Each row of a before or after table is a point. The points were changed in one or more steps. Then noise was added and the rows were shuffled. The steps act on how far a point lies along the listed directions, d1 being the first. What was done? A step turns or swaps two directions, mirrors them in a line or flattens them onto one, adds a multiple of one to another, or multiplies one. Angles are multiples of 10 degrees, from the lower direction toward the higher: turns from -170 to 170, lines from 10 to 170 but not 90. Use the fewest steps. Two steps may share a direction if one is a turn and the other turns, adds or multiplies; they go together, in the order done. Otherwise the lowest direction goes first.
In the rows, zero is written as 100.

Directions:
(1): 125 138 50
(2): 37 116 80
Before (12 x 3)
81 118 83

74 91 120

77 96 129

66 83 108

65 113 100

63 96 110

99 165 17

195 143 63

83 116 120

31 118 71

44 109 94

82 152 73
After (12 x 3)
94 61 119

2 129 60

46 119 103

73 102 127

113 94 128

88 173 20

95 109 131

90 83 135

109 77 130

32 76 128

59 73 134

79 101 109
Steps: turn d1 and d2 by 60 degrees

Directions:
(1): 102 79 27 120
(2): 61 34 116 92
(3): 95 99 121 175
(4): 32 137 87 100
Before (9 x 4)
137 68 144 124

157 107 133 120

20 162 86 98

61 84 136 81

98 121 128 99

87 94 69 124

125 155 102 99

104 117 89 146

87 126 84 73
After (9 x 4)
100 54 110 62

135 101 89 88

41 115 112 94

118 120 117 142

112 108 102 79

132 151 91 91

107 94 107 140

196 64 111 98

69 152 102 90
Steps: turn d1 and d3 by 50 degrees; multiply d1 by 0.4; multiply d4 by -1

Directions:
(1): 115 136 103 23 89 60
(2): 98 183 124 138 114 98
(3): 32 89 122 115 67 48
Before (9 x 6)
104 93 90 62 99 58

95 137 99 38 97 59

116 189 127 96 89 64

93 99 105 124 109 128

77 78 105 157 106 91

111 146 113 164 129 128

96 23 108 77 123 126

71 5 79 120 97 149

81 126 114 119 103 107
After (9 x 6)
59 46 103 157 91 98

49 187 138 102 88 67

140 111 83 72 124 92

88 85 103 123 108 124

144 79 66 62 124 132

142 26 75 114 99 143

76 145 150 64 112 70

67 103 115 116 94 103

90 126 115 156 110 90
Steps: turn d1 and d3 by -130 degrees; turn d1 and d2 by 120 degrees

Directions:
(1): 21 133 111 76 93 70 143 59 63
(2): 153 74 76 64 155 93 118 40 63
Before (13 x 9)
36 118 95 73 117 62 164 54 54

83 88 94 87 126 70 121 68 64

124 91 77 77 129 79 117 59 71

112 102 115 110 87 96 84 130 123

84 101 96 102 99 101 108 104 108

33 133 122 77 107 82 132 64 82

79 102 103 114 74 82 93 118 109

135 99 84 86 105 114 105 77 95

30 139 121 90 62 84 115 98 86

143 82 95 107 108 104 69 125 115

106 112 98 117 84 126 90 147 136

102 104 112 116 68 114 77 115 126

137 76 86 99 106 116 93 99 95
After (13 x 9)
171 70 93 87 153 115 86 78 105

132 95 92 125 81 108 74 142 132

101 91 92 89 107 75 112 78 81

78 106 106 113 70 111 97 124 106

105 117 102 113 72 120 90 118 119

136 66 92 122 110 102 79 126 109

76 115 108 85 87 92 110 66 84

53 120 118 99 78 79 96 116 103

75 114 117 87 93 77 117 89 90

193 51 66 107 147 117 91 112 111

158 83 82 62 135 103 108 55 70

56 131 97 82 104 96 134 84 87

101 96 89 95 110 100 109 97 104
Steps: turn d1 and d2 by 130 degrees

Directions:
(1): 110 93 59 85 113 108 45 35 151 103 169
(2): 90 89 37 100 87 181 97 136 53 145 120
Before (13 x 11)
105 121 169 109 109 5 114 58 158 48 68

95 88 87 105 108 129 107 113 94 117 109

99 93 77 92 102 130 102 107 88 107 106

96 94 104 93 100 100 102 103 103 99 97

90 95 102 100 97 135 116 140 57 121 96

87 122 109 110 89 81 129 119 96 85 75

86 102 120 91 114 95 104 114 112 95 89

79 108 78 107 93 133 110 119 77 112 97

92 109 118 95 100 94 130 137 72 101 72

95 114 132 107 98 85 140 128 78 87 58

109 107 84 111 103 125 92 119 88 121 94

108 86 68 100 92 140 98 105 76 124 106

88 110 117 105 87 120 130 148 45 109 53
After (13 x 11)
82 111 89 106 95 128 118 124 77 111 90

97 117 142 105 100 68 136 111 92 77 59

106 87 76 104 89 140 108 120 69 121 95

89 111 134 105 85 99 133 143 56 98 41

111 107 88 110 102 122 98 128 85 119 84

95 92 81 93 104 128 105 115 81 103 97

112 121 149 101 114 10 91 32 176 49 96

88 125 114 108 96 73 126 116 104 78 77

94 87 91 109 109 128 113 117 90 112 102

94 104 120 89 118 94 97 107 119 91 94

89 97 115 99 95 121 126 144 58 119 89

98 95 107 90 102 100 100 102 103 98 96

93 110 127 93 102 79 133 130 85 93 72
Steps: turn d1 and d2 by 20 degrees

Directions:
(1): 33 141 146 122 87 139 130 153 83 52 124 100
(2): 85 58 90 145 57 135 122 105 72 122 9 90
(3): 62 75 48 111 99 72 106 133 128 107 125 5
(4): 133 124 34 133 49 92 117 85 35 73 144 110
(5): 106 118 65 45 130 161 95 148 53 158 106 96
Before (13 x 12)
77 94 101 113 84 111 114 114 93 93 85 93

76 95 113 128 81 109 120 117 96 80 90 96

105 91 87 91 108 89 91 104 106 102 117 87

73 112 117 133 78 112 116 109 102 71 104 103

113 93 99 97 110 84 90 88 113 106 96 88

95 107 97 106 100 101 106 103 98 90 101 103

94 97 105 101 109 96 100 99 111 93 107 93

83 93 115 80 121 113 94 114 116 112 88 91

90 98 99 98 107 98 98 111 101 104 104 95

103 106 97 76 121 108 94 111 101 117 105 95

92 116 84 76 114 100 92 113 94 101 137 84

100 109 102 91 112 107 97 103 95 102 112 101

84 103 97 106 106 85 107 110 104 92 120 89
After (13 x 12)
103 132 102 61 130 74 88 103 120 82 174 103

110 93 98 99 104 109 97 92 92 112 85 105

123 132 88 72 130 51 76 79 139 79 193 100

108 108 89 96 107 89 98 95 103 92 114 104

115 132 101 62 139 55 83 98 133 75 196 101

101 90 107 93 106 125 101 107 92 125 59 106

97 96 99 92 111 98 94 107 102 111 101 100

103 90 77 98 109 85 100 102 99 115 106 88

87 92 131 67 135 113 86 110 130 119 83 100

95 74 85 113 85 119 106 113 82 116 66 87

97 86 98 100 109 100 100 99 110 106 91 88

114 81 67 95 90 119 96 95 71 133 66 96

83 81 107 124 87 118 110 111 94 109 52 79
Steps: turn d1 and d2 by -130 degrees; multiply d2 by 2.5; turn d3 and d5 by 40 degrees; multiply d4 by 1.6
